Each row of a before or after table is a point. One or more steps were done to the points. Then noise was added and the rows were shuffled. The steps act on how far a point lies along the listed directions, d1 being the first. Write out the steps. A step turns or swaps two directions, mirrors them in a line or flattens them onto one, adds a multiple of one to another, or multiplies one. Angles are multiples of 10 degrees, from the lower direction toward the higher: turns from -170 to 170, lines from 10 to 170 but not 90. Use the fewest steps. Two steps may share a direction if one is a turn and the other turns, adds or multiplies; they go together, in the order done. Otherwise the lowest direction goes first.

Directions:
(1): [-38   8]
(2): [ -8 -38]
Before (13 x 2):
[[-40  16]
 [ 22   4]
 [-22  35]
 [-19  42]
 [ -8   9]
 [-47 -28]
 [-23   5]
 [-23  42]
 [ 47  -3]
 [-19   0]
 [-41 -10]
 [-24   0]
 [-30  37]]
After:
[[-12  -1]
 [-48  10]
 [-37 -20]
 [-45  12]
 [-11 -15]
 [-48   1]
 [ 12  19]
 [ 32  35]
 [-19 -15]
 [-15 -19]
 [-42   5]
 [-17 -37]
 [ -9 -54]]
Steps: turn d1 and d2 by 50 degrees

Directions:
(1): [ -3 -43 -27   3 -24  36]
(2): [ 13 -47  21  -5  38 -13]
(3): [-21   2 -24  50  30  -2]
(4): [-49  -1 -15 -38  18  -1]
(5): [-18 -20  -2  10 -34 -49]
Before (10 x 6):
[[  3 -37  -5  29  23  29]
 [ -9  28  -6   9   5   3]
 [  0 -12  -5 -32  -9  12]
 [ -2   0  18 -27  -3   0]
 [-15  -2 -16 -24   0 -16]
 [-11 -14 -33  12 -22  35]
 [  2 -47 -24  23  11  14]
 [  8 -12   3  37  32  -6]
 [ 12   1  12 -10  22  -3]
 [ -6 -11 -19  17 -49  -1]]
After:
[[ 14  -1  17 -19  14  -3]
 [-18  32 -15  35  17   4]
 [-16 -12 -24  94  65  -6]
 [-15 -34 -27  72  51  28]
 [-16 -45 -45  66  36  12]
 [ 18  -4  38 -68 -27   1]
 [-18 -13 -41  32  -9  32]
 [ -5 -11 -17  17 -51  -1]
 [ 18 -16  14 -74 -31  14]
 [ -9  -2 -13 -36  -6 -14]]
Steps: multiply d3 by 3

Directions:
(1): [ 26   9  14   5 -13  43  29 -17 -51]
(2): [ 22 -12  44 -13  11 -39 -25 -36 -18]
(3): [ 25  37   4   1  49  16 -31  31  -7]
(4): [ 13 -23 -19  14  17 -42  30  35 -35]
(5): [  0  32 -43 -53   5 -16   9 -24 -13]
(6): [  5   7  43 -41   2  -2  42  28  24]
Before, 8 rows:
[[ -1  23  -5  -6 -17  30  24   0  13]
 [-20  -8  14  15 -16  37 -10  -9  84]
 [-21 -30   8   9 -20 -13   0 -15  19]
 [-15 -25  24 -15 -35   7  25   3  22]
 [ -6   3  17  19   4  17 -25  28  42]
 [ -7   5  -7  11  21 -15 -18  17  24]
 [-18 -42 -14  60   2  -8 -15  28  16]
 [ 24  21  21 -23  20   0  -4 -22 -21]]
After:
[[-20 -17  11  -1 -27  28  27  31  24]
 [  5   5   9  10  34 -20 -30  14  17]
 [ -6 -23   8 -33 -38 -26  39 -63 -16]
 [ 23   8  48  32  42  10 -53  49  28]
 [ -2 -24  14  79  37  19 -50  55  23]
 [ 17  10  25  41  41  38 -30  49  61]
 [ 31  59   4  -8  43  30 -12  34  -6]
 [-41 -40 -11  25 -39   5  20   0  32]]
Steps: turn d2 and d3 by -70 degrees; multiply d3 by 3; multiply d4 by 0.4; multiply d5 by 1.6

Directions:
(1): [-37  -4   8 -32  -9 -14 -11  69 -13  23  38 -11  23  -2]
(2): [-31  -8  -4 -50  25  28  22 -42 -35   6  31  12 -29  -2]
Before, 14 rows:
[[  7   3  -3  15 -19 -11 -14  16  19   6 -13 -12  15  -3]
 [ -7   5   0 -12   4   8  -1  -2  -9   9  13   2  -5   2]
 [-12   2   2  -6  -5  -2  -4  25  -1   7   2   1   1   5]
 [ -5   0   0 -18   6  10  12 -18  -5   3  10   0  -9  -2]
 [  6   3  -1  11   1   3  -6  -4   6  -2  -3  -2  -7   4]
 [ 15   6   0  19  -2  -7  -5   8  10  -7 -18   1   6   6]
 [ 16   7  -6  20  -4  -1  -5   8  19  -2 -17  -9  10   5]
 [-17   2   6 -20   9   9   7  -3 -14  12  17   0 -11 -11]
 [  7   0 -10  11  -1   2   5 -25   1  -5 -13   6 -10  -1]
 [  5  -1   3   5 -13 -12 -11  40  11   5  -2 -10  14   7]
 [  9  -5   4  13   5   0   7 -12   7  -8 -11   1 -10   5]
 [-12   5  -2 -15   7   7  12 -11  -7   3  10   0  -9  -2]
 [ -3  -3  -9 -17  15  18   8 -31 -11  -4   6   7 -13   6]
 [-21  -8   8 -17   4  -8   0  25 -17  -1  12  -3   4  -1]]
After, 14 rows:
[[ 25   9   1  41 -36 -30 -28  50  40   3 -29 -19  35  -3]
 [-44  -5   6 -55  21  20  15 -10 -36  21  44   5 -21 -12]
 [  6   3   9  19 -30 -35 -27  95  25  13  -2 -21  42   6]
 [-12  -7 -14 -39  34  39  24 -78 -29  -8  13  17 -37   6]
 [ 26  -2   1  27   7   4  10 -34  13 -17 -27   5 -18   6]
 [-21   2   1 -30   9  15   4  -5 -22  16  27   2  -9   1]
 [ 23   3 -14  25   4  10  10 -62   5 -14 -29  13 -24   2]
 [-28   1  -3 -38  18  18  21 -28 -23   7  25   5 -21  -2]
 [ 15   4  -3  23   1   3  -6 -12  12  -7 -12  -1  -8   3]
 [-47  -9  11 -44   3 -11  -4  57 -32  14  37  -7  12  -2]
 [ 41  12  -4  52 -17 -13 -15  18  38 -11 -41 -13  21   5]
 [ 37  11   1  48 -11 -15 -14  15  29 -15 -40  -3  15   8]
 [-25  -1   5 -14 -12 -10 -11  56  -2  17  15  -4  12   5]
 [-18  -4  -2 -41  19  24  23 -43 -21   4  22   7 -24  -2]]
Steps: multiply d1 by 2.5; multiply d2 by 2.5

Directions:
(1): [-47  -3 -27 -22 -52 -37  24  -3 -31   0  31  -9  -9 -22 -22 -25 -12  19
  24 -45]
(2): [ -2   5 -26  32   3 -21   1 -45   0 -14 -36  12 -88   6   5  -6  30  -7
  -9 -10]
(3): [ 32  -8  46  26 -45 -17  -2  11 -58   2   6  37  13 -15  20 -11  43 -28
 -14  -1]
(4): [  8 -19 -40 -17 -38  41  11  54  21 -30  -6  17 -15   3  43  19   3   2
 -37 -32]
(5): [ 58  13  24  10 -14  -5 -23  25  17  -3  13  16 -29  13 -29   7  -6  70
  34 -20]
(6): [ 43  10  -7  -3 -26  -9  24 -24   5 -28 -18 -29  16  33  52 -29 -29 -19
  54   0]
Before, 13 rows:
[[ 54   6  13 -11 -47  12  -3  37   0 -17  -3   1  26 -11   7   5  -4  47
   16 -22]
 [-55   7 -25 -30  -4   6   9  16  13 -29  16 -24  -2   5 -15  -1 -14  43
   -3 -26]
 [-43 -16  -2 -25 -35 -21  16  26 -29  14  36 -12  35 -32  10  -6  -2 -17
  -12 -10]
 [-31   2  21   3  10 -32  17 -40 -19  13   9  -9   4 -12   3  -9  13 -23
  -17  20]
 [-37  -2  16  13 -21 -45   6 -35 -62  19  11   6  16 -26  -6 -11  28 -44
  -13 -28]
 [ -4 -31  19 -10 -14  -3  -7  34 -44  16  11  19  43 -12  16   2  22 -29
  -29 -12]
 [  1   1   5 -11 -26  15   0  39 -17  -1  15  13  -8  -8  27  22  14 -17
  -11 -21]
 [  1 -19 -24 -24 -62 -21  47   2 -38 -15   9   5   9   0  24 -12  -6 -20
   -1 -18]
 [-54 -15 -53 -35  18  34  22  11  22  -7  14 -48 -11   1  -6   6 -32  31
   -3 -27]
 [ 29   9 -29  -7 -35 -17   0  21  27 -34   9  12 -45  27 -21  -3 -20  58
   47 -53]
 [  4 -26  32   6 -27 -17  -6  23 -48  22   7  26   4 -12 -12  -9  18   1
   10   4]
 [ -9 -10  21  10  23   6  -8 -36 -37  26   6  10  30  -5   1  16  10  -9
    0  30]
 [ 48  11  61 -33  92  20 -36  18  56  29   5 -26  65  22 -42  14 -38  20
   16  64]]
After:
[[ 32   2   1  -3  53   8  13 -35  25   0 -31 -19  22  36  15  13 -23 -27
    2  57]
 [-16 -17 -43 -36  59  35  -4  17  53   1 -15 -41  31  29  19  18 -42  -4
   -1   5]
 [-48 -16 -30 -18  25  28  -2 -11  -1  18  13   5   8 -11 -11  31  -7  20
  -21   2]
 [ 31   4  54  18 -42   0   0  21 -47 -34  -3  22  28  10  41 -11  40 -16
  -15   0]
 [ 52  20  15  -9   5   9  -8   1  27  -7 -13 -26  32   7 -10   5 -30  51
   42   6]
 [-31 -19  35 -59 -66 -43   4  69 -55  28  79  19  42 -54 -71 -21  -1  42
    2 -45]
 [ 89  15  49  39 -20 -30 -22   3 -13 -20  -6  37 -19  34  -7  -8  19  18
   43  -4]
 [  9  17 -15 -20  19  21   4   6  31  -6  -6 -28  -4  26  33  17 -29 -12
   28   0]
 [ 43 -21  56  29 -68  -2  19  16 -92  -8  10  19  28 -11  56 -26  48 -42
  -10 -13]
 [  8  -8   6 -12  37  27  -4  22  32   7  -7 -21  43   7  41  22 -11 -30
  -25  41]
 [ -4 -19 -23 -20  57  41 -15  23  56  10 -24 -14 -12  23  -8  26 -32  27
    4  26]
 [-27   2 -25   0  88  40 -22 -16  57   9 -31 -15   1  13   3  48  -4 -25
  -53  13]
 [-42  -5  -4  -6  32   4   7 -14  16  10   1  -3  -9 -12   3  19  13 -12
  -51  20]]
Steps: multiply d3 by 1.6; turn d1 and d3 by 160 degrees; turn d4 and d6 by 80 degrees

Directions:
(1): [ 24 -28   2  29 -13 -40 -27  13  17  44 -59 -12 -15   2  10 -23  18  14
 -28  14 -41 -21   4 -51  18  45 -17 -12 -23 -66  31 -42  18  29 -10   2
  12  12  39 -32  -1 -13   0   9 -26  44  20 -13]
(2): [  8 -22   1  -6 -18  29   2  18  33 -61  21  -8 -70 -21 -42  26 -23  -4
  10 -34   7 -59 -15  12 -12  22  -2  25  30  -6 -30  -3  10 -31   4  -2
  -2   1   6 -53 -16 -18  -8 -13 -16  72 -24 -30]
(3): [ 15  22 -10 -38  -6  33  24 -24   0 -21  27   2  51  21 -28  29 -40  -7
  22  -3 -38 -23  24 -55   3  -9 -61 -28 -10 -37  32  20   8  29  27 -14
  -9 -38 -21 -41  48  10  36 -20  11  -1  13 -15]
(4): [ 33  -8   6   0 -10 -16 -33 -31  -4  29 -27  -3 -21 -21 -23  10 -15 -41
  -7  28 -61 -10  13  19   2 -32   0 -25  45  60 -31  11 -22  48  31  -7
   6  56  10 -33  -1   8  23 -54 -19 -18 -28  26]
(5): [ 14  69  22 -34   4 -28 -45  45  -8  32 -15   5   1 -14  17 -11 -47 -14
 -27 -43 -32  -3  15  21  -2 -13  -5  -9  -2   1  33 -26   4 -76 -14 -40
 -37 -16   1 -20  -6  33 -20  -9  25  -5 -38 -16]
(6): [ 32  -6 -16  10  14  15   8 -12   6  35  44   8   6 -14   5  -8  21  -7
  10  -1  -6   0   3  46 -11 -23 -20  -5  49 -25  35 -19  12 -31 -16 -35
  91 -42   8  16 -29  13  -5 -57 -27  19  54  21]
Before:
[[  8  -5 -24  -2 -16  19   5  -5  29 -17  42   3 -14 -22 -22  -5  -9 -18
    1  -3 -15 -12   2  47  -9 -22 -36  -8  21 -17   6 -16  -7   4  12 -21
   32 -28   4 -11   4  11   9 -38 -26  14  21  -9]
 [-12  52   1 -26  12  13   4 -15 -40  -5  24   1  45   6  16   7 -18 -19
   15 -13  39  41  -1  37 -11 -33  12  11 -24  55 -20  28 -19 -23  -1  -9
  -37   1 -23  36   1  15  19  14  55 -60 -21  23]
 [ -3  45   3 -28  24  -8 -30  -2 -30  31  15  12   7 -17  16 -19 -17  -8
   -9 -18 -18  31   7  59  -1 -53  18  -1  14  51  -4   3 -22 -67   6 -42
    5   5  -8  22 -13  32   3 -32  26 -35 -16  19]
 [ 38 -56 -18  24 -30  15 -20 -56  35  -1 -31   1 -40 -16 -34  18   8 -19
   19  55 -56 -34   4 -37  -9  27  -4  -3  29  -7 -42   1 -19  95  25  23
   33  43  22 -68   8 -30  19 -13 -39  51 -10   8]
 [ 66 -20 -24   6 -12  31   3 -26  30  12  48 -12  -3  33 -50  15 -15 -11
    8   2 -47 -61  23 -18  -7  -1 -71 -30  54 -91  50 -24  15  12   9 -34
   77 -53  25 -60  10   3  15 -74 -39  65  67  -8]
 [-10 -19 -18   6  12  34  44 -33   1 -35  47  19 -20  -2 -38  12  -9 -20
   25  12  36 -13   5  18 -16  -1 -41   6  24  18 -41  15 -14  15   7  26
   42  -4 -11 -13 -11 -11  13 -32 -24   8  39  10]
 [-33   1  16  20  -5 -48  -5  -2 -15  20 -25 -10  40  28  43 -21  14   7
  -22   9  37  41 -19  31  -1 -13  28   1 -21  59 -19  12 -24  -1 -23  15
  -29  47 -12  46 -14  14 -15  47  27 -67 -38   1]
 [  4   8 -20 -14  14  16  19   6   4 -24  10 -10  14   1 -30  18 -34  11
   -4 -20   4 -15   4 -14  -6 -10 -25   8   3 -13  12  -6   3 -10  26  -9
   -6 -30 -11 -14   0  33  12 -16  35  12  -1 -11]
 [ 42 -33 -10  24  -2  36   7 -38  16   2  27 -10 -37 -23 -42  34  14 -20
   28   3 -22 -45  13  13  -6  -4 -32   0  53 -16  -9 -15  16   0  13 -16
   68  -9   2 -45  -7  -6  34 -63 -46  68  21  -7]
 [-49  48  15  -3   0   2  -7  31 -17 -27 -15   4  -9 -11  41 -18  20  24
   -6 -19  61  42 -18  36 -14   5  49  30 -44  35 -13   4 -16 -56 -26   3
  -59  38 -12  48 -11   7 -28  62  18 -39 -28  -9]
 [-36  24  14  -3  -9 -23 -12  22 -14  14  -3   5 -28 -10  20   6   7   3
   -5   3  26  48 -11  50  -5 -21  35  18 -14  50 -25 -27   1 -35 -17  -8
  -49   9 -10  35 -23  12 -23  18  14 -38 -34  14]
 [ -7  21 -14 -17  -4  -8  14   0 -19   1  13   4  43  23   8   9  -9 -17
   -9   4  -7  23   2 -13 -22 -27 -27 -20   0 -16  34  -6 -13   2  26 -22
   26 -25  -9  14  25  21  13 -21  -6  -9  33  23]
 [ 28 -23  -7 -19 -39  17 -27  -8  29 -28   6 -16 -51 -18 -47  35 -29 -19
   37   6 -48 -51  24 -24 -12  12 -32 -14  43  -1 -14  17   2  37  37  10
  -26  15 -12 -68  25  -8  22 -61 -27  26 -15 -35]
 [-18  43  14 -17  35  -5 -26  35 -38   3  -1  15  -1 -25  39 -17  -7  15
  -10 -26  45  36  -6  35  -1  -2  14   8 -32  22   3  15 -13 -59  -8  -6
  -52  -3 -13  55 -27  23 -24  42  44 -48 -40   1]]
After:
[[ -4  34   6 -13   7 -15  -9  37   4  -6  -2  13 -34  -3  -9 -12 -46  -6
  -16 -36  10 -30   9  -2  -7  31 -42   7 -22 -25   3 -37   0 -57 -19   3
  -22 -17   5 -44 -14   6 -20   2   2  34   0 -32]
 [ -7 -17   0  37  -1 -52   0  -9  -5  62 -19 -11  58  32  48 -34  39  18
  -20  20  17  37 -13  12   4  -6  -4 -13 -17  -6  32 -15  -5   8 -33  -3
   32  14   4  42 -19  19  -9  29  -1 -37  18   3]
 [-32  20   1 -46 -23  31   2  24   7 -72  30  -8  -9   7 -16  32 -37  10
   43 -24  27 -11  18 -27 -14  16  -9  10 -13   3 -10  31   3 -16  15  28
  -87 -25 -45 -12  41   2   0  18  25 -15 -28 -53]
 [-13  -7 -19   1 -24  17   6  18  36 -49  31  -3 -38 -19 -21  -3 -10  -7
   -6 -19   9 -20  -9  34  -9   0 -21  11  -1 -22 -10 -17  -4 -14   8  -7
   -1 -23   6 -18   5  -1  -1  -1 -15  31  -2 -30]
 [-19 -53 -26  35  14  15  27 -18   4  -8  20  -2  -9  11   9 -25  54  45
   12  12  39  11 -21  -7   7  22   8  23 -19 -49   1 -13   8  -8 -11   3
   62 -15  18  35 -12 -25   6  18 -12  36  60   4]
 [  4   4 -21  -8 -12   3  14   3  -1  -6  16  -2  15  15  -6  13  -6 -17
   -6  -1 -15   0  -5 -13 -25 -15 -34 -13  11 -35  32 -14  -7  -1  26 -23
   44 -32  -1  -5  19   9  13 -29 -23  25  39  17]
 [ 13 -53 -11  44  26 -17 -15 -16 -13  41 -37   0 -10 -14  27 -27  58  32
  -10  46  11  19  -7 -25  17  34 -12 -10 -29 -36   9   2  -2  58   4  22
   30  29  28  39 -28 -17  10  22 -22  -3  32  21]
 [ 27  11  -7 -29 -13  57   7  -6  23 -74  71  -7 -44  16 -77  47 -59 -28
   22 -34  -2 -68   9  31 -27 -23 -21   2  73   5 -26  18 -11 -40  24 -21
   -2 -27  -7 -62   8   3   0 -55  -5  39 -20 -19]
 [ 17 -12 -18  24   5 -11   3 -10  -9  41 -21 -10  43  22  31 -22  35  16
   -1  12  16  20  -2 -39  11  31 -23   2 -59 -78  40 -28  19  21 -25   0
   27 -17  24  15  -5 -15  19  26   8  17  56   5]
 [  3 -21 -23   6  10   6  17  -2  11 -18 -16 -18   3   1 -32  12 -20  15
  -12   0  -6 -16   5 -38   0   6 -26  -3 -10 -19   3 -14   3  28  32   9
   -7  -6   1 -20   3  21  21  -8  26  20   3  -9]
 [-19  82   6 -56   4  37 -14  12  -2 -45  41  26  12 -12   3  21 -60 -13
   26 -33  20  14   4  30 -30 -23  21  24  -1  44 -21  19 -22 -67  -6 -14
  -60 -28 -47  -9  14  17 -24  32  57 -23 -76 -12]
 [-24 -30  -1  39 -17 -25   5   5   0  32 -26  -2 -21   3  22  -5  52  29
   -5  37  27  39 -13   4   7  15  15  13 -27 -15  -6 -48  16  25 -21  14
   -1   3  13  37 -21 -15 -10  26 -19  -4  23  19]
 [ -4  18  14  -9  -2  36  -1  18   8 -51  32  -9 -54 -24 -34  40 -29  -7
   16 -50  28 -38  -1  30 -13   6   7  28  20  14 -32  -9  10 -81   3 -13
  -26 -14 -19 -36  -8   1   0  -7   4  59 -43 -39]
 [ -4 -15  -1  43 -12 -36 -22  -8  -3  44 -71  -6  -4  -8  38 -39  64  22
  -24  42  -5  32  -6 -16   7  28  19  -5 -41 -17  13 -26  -9  42 -13  14
    0  67  32  25  -4  -9  -2  34 -32 -11  25   9]]
Steps: turn d1 and d4 by 140 degrees; turn d2 and d6 by -50 degrees; add -0.3 times d2 to d3; multiply d5 by -1
